Every row gives one point. The window is the flat piece filled in between its corners: a triangle in 3 columns, a solid with four corners in 4, and so on. A path goes straight from each point to the next, and from the last back to the first. List the points from which the path goes on through the window.

Window (4 x 4):
[[ 0.37 -0.08  0.09  0.08]
 [-0.53  0.21  1.00 -0.20]
 [ 0.72  0.42 -0.20  0.08]
 [ 0.84  0.06  0.29 -0.11]]
Path:
(1): [ 0.22 -0.11 -0.10 -0.46]
(2): [-0.17  0.01  0.46 -0.23]
(3): [0.14 0.18 0.61 0.16]
(4): [0.73 0.39 0.08 0.50]
(5): [ 0.53  0.31 -0.37 -0.53]
(6): [ 0.28  0.03  0.41 -0.50]
(7): [0.25 0.23 0.56 0.10]
(8): [ 1.02  0.08 -0.13  0.51]
(9): [ 0.71  0.20 -0.64 -0.37]
(10): [ 0.38 -0.03  0.02 -0.19]
(11): [0.48 0.12 0.10 0.26]
(12): [0.49 0.07 0.20 0.33]
Through the window after points: 2, 4, 6, 10, 12

Window:
[[-0.27  0.21 -0.36  0.26  0.74  0.38 -0.24  0.21]
 [ 0.29  0.65 -0.31 -0.04  0.18  0.38 -0.69  0.20]
 [ 0.26 -0.18  0.35  0.14 -0.52 -1.05  0.53  0.52]
 [ 0.38  0.07 -0.18 -0.11  0.45  0.02  0.57  0.43]
 [ 0.41 -0.05  0.39  0.20 -0.20  0.82  1.49  0.40]
 [ 0.07 -0.15 -0.56  0.14  0.07  0.46  0.64  0.48]
 [-0.20 -0.28  0.12 -0.55 -0.16 -0.99 -0.26  0.36]
 [ 0.54 -0.22  0.10  0.13  0.07  0.18 -0.09  0.34]]
Path:
(1): [ 0.28  0.17  0.05  0.06  0.05  0.07 -0.01  0.66]
(2): [0.13 0.10 0.20 0.16 0.32 0.51 0.25 0.92]
(3): [ 0.42  0.18 -0.27  0.32  0.22  0.49  0.25 -0.05]
(4): [ 0.02  0.04 -0.53 -0.24  0.33 -0.10  0.03 -0.44]
(5): [ 0.10  0.19 -0.10  0.17  0.35 -0.09 -0.32  0.78]
(6): [ 0.17 -0.17 -0.09 -0.02 -0.01  0.29  0.09  1.10]
(7): [ 0.38 -0.06 -0.22  0.13  0.19  0.01  0.41 -0.39]
(8): [ 0.29 -0.08 -0.20 -0.03 -0.01  0.03  0.52  0.20]
(9): [0.14 0.01 0.15 0.05 0.07 0.17 0.64 1.29]
(10): [ 0.30 -0.06  0.48  0.15 -0.03  0.34  0.81  1.24]
(11): [ 0.24  0.01  0.04  0.13 -0.09  0.30  0.82 -0.03]
(12): [ 0.39  0.00 -0.34 -0.05  0.07  0.02 -0.19 -0.50]
Through the window after points: 6, 10, 12

Window, 11 rows:
[[-0.67  0.14  0.38 -0.56  0.46 -0.39  0.68  0.45 -0.44  0.23 -0.03]
 [ 0.20  0.36 -0.12  0.48  0.35 -0.12  0.42 -0.55  0.32  0.00  0.00]
 [-0.18  0.75 -0.43 -0.60  0.12  0.39  0.32  0.20  0.17 -0.52  0.22]
 [ 0.36  0.15  0.11 -1.03  0.71 -0.17  0.42 -0.41  0.64 -0.21  0.26]
 [-0.59 -0.03  0.04 -0.03  0.01  0.22 -0.85 -0.40  0.41  0.43 -0.34]
 [-0.13 -0.16  0.57 -0.51  0.29  0.07  1.01 -0.37  0.43 -0.19 -0.18]
 [ 0.28  1.01  0.41 -0.42  0.37  0.14  0.22 -0.74  0.27 -0.48  0.16]
 [ 0.08 -0.01  0.05  0.10  0.30 -0.07  0.04 -0.64 -0.49 -0.15 -0.32]
 [-0.27  0.83 -0.12 -0.36 -0.77  0.15 -0.33 -0.23 -0.05  0.64 -1.13]
 [-0.16  0.69  0.39 -0.91 -0.17  0.13 -0.89  0.89  0.58 -0.22 -0.78]
 [ 0.00  0.04  0.39 -0.37 -0.32 -0.56  0.01 -0.40 -0.28 -0.05  0.29]]
Path:
(1): [-0.27  0.29 -0.26 -0.05  0.33 -0.62  0.11 -0.53 -0.13 -0.49 -0.51]
(2): [ 0.15  0.24  0.58 -0.22 -0.29  0.81 -0.22 -0.01 -0.17  0.56 -0.18]
(3): [ 0.09  0.17  0.52 -0.42 -0.13  0.60 -0.22  0.44  0.07  0.76 -0.18]
(4): [-0.40  0.74  0.06 -0.63  0.03 -0.40  0.11 -0.11  0.31 -0.33 -0.44]
(5): [-0.81  0.22 -0.08 -0.42  0.57 -0.52  0.33 -0.44 -0.06 -0.17 -0.35]
(6): [-0.21  0.25  0.37 -0.39  0.13  0.01  0.26  0.30 -0.11  0.25  0.01]
(7): [ 0.22  0.20  0.33 -0.31  0.13  0.37 -0.06  0.10 -0.33  0.31  0.16]
(8): [-0.22  0.48  0.06 -0.44  0.06 -0.23  0.26 -0.24  0.31 -0.36 -0.12]
(9): [-0.39  0.50 -0.16 -0.54 -0.18 -0.30 -0.26 -0.15  0.16 -0.16 -0.80]
(10): [-0.10  0.66  0.01 -0.29 -0.38  0.37 -0.05 -0.21  0.03  0.51 -0.48]
(11): [ 0.29  0.28  0.18 -0.60  0.16  0.43  0.36 -0.01  0.06 -0.06  0.19]
(12): [-0.44  0.59 -0.22 -0.59  0.31 -0.23  0.16 -0.04  0.41 -0.43 -0.14]
Through the window after points: 5, 7, 9, 11

Window:
[[-0.05  0.18 -0.42 -0.04  0.14 -0.45  0.29 -0.71  0.21  0.42 -0.37  0.31]
 [-1.05 -0.02 -0.17 -0.04 -0.41 -0.38  0.03  1.07 -0.71  0.45  0.47 -0.19]
 [ 0.22  0.49  0.41 -0.35  0.25  0.05  0.57  0.35  0.52 -0.32 -0.25  0.05]
 [ 0.35 -0.06  0.56  0.03  0.26 -0.07  1.22 -0.58  0.50  0.35  0.37  0.08]
 [ 0.47 -1.08 -0.50  0.05 -0.30  0.09 -1.31 -0.04  0.58 -0.22 -0.18  0.11]
 [-0.23 -0.31  0.41  0.77  0.06  0.28 -0.38  0.50 -0.13  0.42  0.11 -0.18]
 [ 0.13  0.20  1.08 -0.27 -0.18 -0.61  0.58  0.04  0.40  0.26  0.03  0.48]
 [-0.20 -0.21 -0.11  0.04 -0.45 -0.08  0.36 -0.14  0.45 -0.32 -0.53 -0.02]
 [-0.06  0.16 -0.07  0.09 -0.41  0.44  0.88  0.66  0.25  0.78 -0.23 -0.32]
 [ 0.05 -0.38  0.01 -0.77 -0.16 -0.10  0.78  0.17 -0.65 -0.32 -0.92  0.20]
 [ 0.46  0.43  0.09  0.21 -0.26 -0.64  0.90  0.07  0.33  0.00  0.02  0.37]
 [ 0.11  0.68 -0.07 -0.11 -0.72  0.27  0.45  0.08  0.03  0.03 -0.07 -0.12]]
Path:
(1): [-0.10 -0.15  0.13 -0.09 -0.34 -0.47  0.42  0.24  0.07  0.24 -0.02 -0.52]
(2): [-0.12  0.09  0.29  0.03 -0.06 -0.02  0.38  0.13  0.12  0.18  0.09  0.56]
(3): [-0.05 -0.13 -0.19  0.06 -0.26  0.00  0.63 -0.20  0.37  0.11 -0.15  0.69]
(4): [ 0.39  0.29  0.56  0.02 -0.15 -0.50  0.39  0.26  0.24 -0.14 -0.12 -0.94]
(5): [ 0.32  0.22  0.35 -0.13 -0.29 -0.57  0.46  0.10  0.17  0.11 -0.11 -0.53]
(6): [-0.17  0.26  0.05 -0.07 -0.06  0.16  0.48  0.36  0.15 -0.01  0.00  0.36]
(7): [-0.50 -0.31  0.11  0.01 -0.14  0.30  0.58 -0.11  0.46  0.10 -0.01  0.97]
(8): [ 0.51  0.11  0.19 -0.07 -0.05 -0.24  0.56  0.15 -0.01  0.22 -0.18 -0.52]
(9): [ 0.20  0.21  0.23 -0.47 -0.08 -0.17  0.67 -0.01 -0.08  0.00 -0.12 -0.88]
(10): [ 0.06 -0.11 -0.33  0.52 -0.30  0.08  0.48  0.18  0.26  0.16 -0.23  1.04]
(11): [-0.03  0.41 -0.35 -0.13  0.34  0.49  0.41 -0.21  0.74 -0.25 -0.45  1.11]
(12): [ 0.31  0.02  0.44 -0.01 -0.33 -0.82  0.53  0.15 -0.06  0.30  0.08 -0.63]
Through the window after points: 1, 3, 5, 7, 11

Window:
[[ 0.43 -0.07 -0.04 -0.05 -0.26  0.02 -0.17 -0.25 -0.29 -0.22  0.03 -0.25
   0.69  0.01]
 [-0.44  0.23 -0.18  0.44 -0.53  0.16  0.54  0.03 -0.12 -0.02  0.43 -0.31
  -0.27  0.05]
 [-0.42  0.41 -0.42 -0.65 -0.27  0.15 -0.26 -0.20  0.50  0.00  0.50 -0.26
  -0.28  0.02]
 [-0.07 -1.03  0.60 -0.11 -2.17  0.16 -0.01 -0.42 -0.18  0.33  0.30  0.05
  -0.13  0.48]
 [-0.63 -0.22 -0.38 -0.37  0.78 -0.64  0.51  0.92  0.24  0.67  0.33 -0.05
   0.17 -0.23]
 [ 0.34  0.57 -0.73 -0.41  0.51  0.54 -0.02  0.06 -0.51  0.21  0.12 -0.31
  -0.58 -0.05]
 [-0.41  0.68  0.12 -0.50 -0.64 -0.08  0.56  0.13 -0.38 -0.16 -0.44 -0.27
  -0.15  0.34]
 [ 0.17  0.11  0.06 -0.19  0.07  0.68  0.32  0.04  0.55  0.06 -0.20 -0.11
   0.12  0.14]
 [-1.02 -0.42 -0.16 -0.42  0.45  0.10 -0.21  1.21  0.24  0.00 -0.03  0.08
   0.22 -0.29]
 [-0.36 -0.06 -0.80 -0.16  0.67  0.03  0.44 -0.05  0.00 -0.06 -0.42 -0.51
  -0.33  0.00]
 [ 0.07  0.36 -0.02  0.12  0.38 -0.51 -0.07  0.02 -0.17 -0.04 -0.27  0.38
  -0.24 -0.31]
 [-0.04  1.09  0.25  0.39 -0.72 -0.24 -1.30 -0.62 -0.60  1.39 -0.66 -0.35
   0.04 -1.06]
 [-0.32  0.20  0.46 -0.56  0.54  0.50  0.27 -0.63 -0.08 -0.28  0.32 -0.04
   0.20 -0.11]
 [ 0.41  0.01  0.36 -0.22  0.16  0.22  0.58  0.00  0.10 -0.59 -0.09 -0.94
  -0.39 -0.12]]
Path:
(1): [-0.16  0.48  0.23 -0.13  0.18  0.24 -0.52  0.01 -0.21  0.07 -0.09 -0.62
 -0.34  0.59]
(2): [ 0.06  0.41 -0.20 -0.04 -0.62  0.21  0.01 -0.38 -0.29  0.16 -0.20 -0.11
 -0.12 -0.52]
(3): [ 0.32 -0.37 -0.76 -0.43 -0.77 -0.03  0.37 -0.12 -0.11 -0.21  0.22 -0.16
 -0.04 -0.93]
(4): [-0.21  0.23  0.18  0.09  0.33  0.19 -0.06  0.05  0.07  0.24  0.06 -0.16
 -0.07  0.22]
(5): [-0.45  0.09  0.43  0.23  0.06  0.03 -0.49 -0.23 -0.11  0.15 -0.13 -0.46
 -0.06  0.72]
(6): [ 0.15  0.03 -0.17 -0.51 -0.60  0.11  0.53  0.05 -0.01 -0.05  0.07  0.06
 -0.04 -0.40]
(7): [-0.07  0.09 -0.32 -0.44 -0.28  0.25  0.38 -0.24  0.14  0.27 -0.45  0.19
  0.02 -1.03]
(8): [-0.14  0.61  0.30  0.26 -0.24 -0.09 -0.83 -0.07 -0.28  0.48  0.17 -0.69
 -0.14  0.58]
(9): [-0.38  0.11  0.10 -0.14  0.23  0.01  0.09  0.17  0.01  0.13  0.01 -0.31
  0.04  0.24]
(10): [-0.15 -0.04 -0.58 -0.62 -0.07  0.18  0.67  0.28  0.22  0.02  0.17  0.39
 -0.07 -1.00]
(11): [ 0.03 -0.26 -0.15 -0.48 -0.41  0.33  0.37 -0.17 -0.19 -0.19  0.00 -0.13
  0.02 -0.53]
(12): [-0.08  0.27  0.42  0.05 -0.10  0.06 -0.21 -0.18 -0.08  0.22  0.22 -0.32
 -0.10  0.73]
Through the window after points: 5, 7, 9, 11
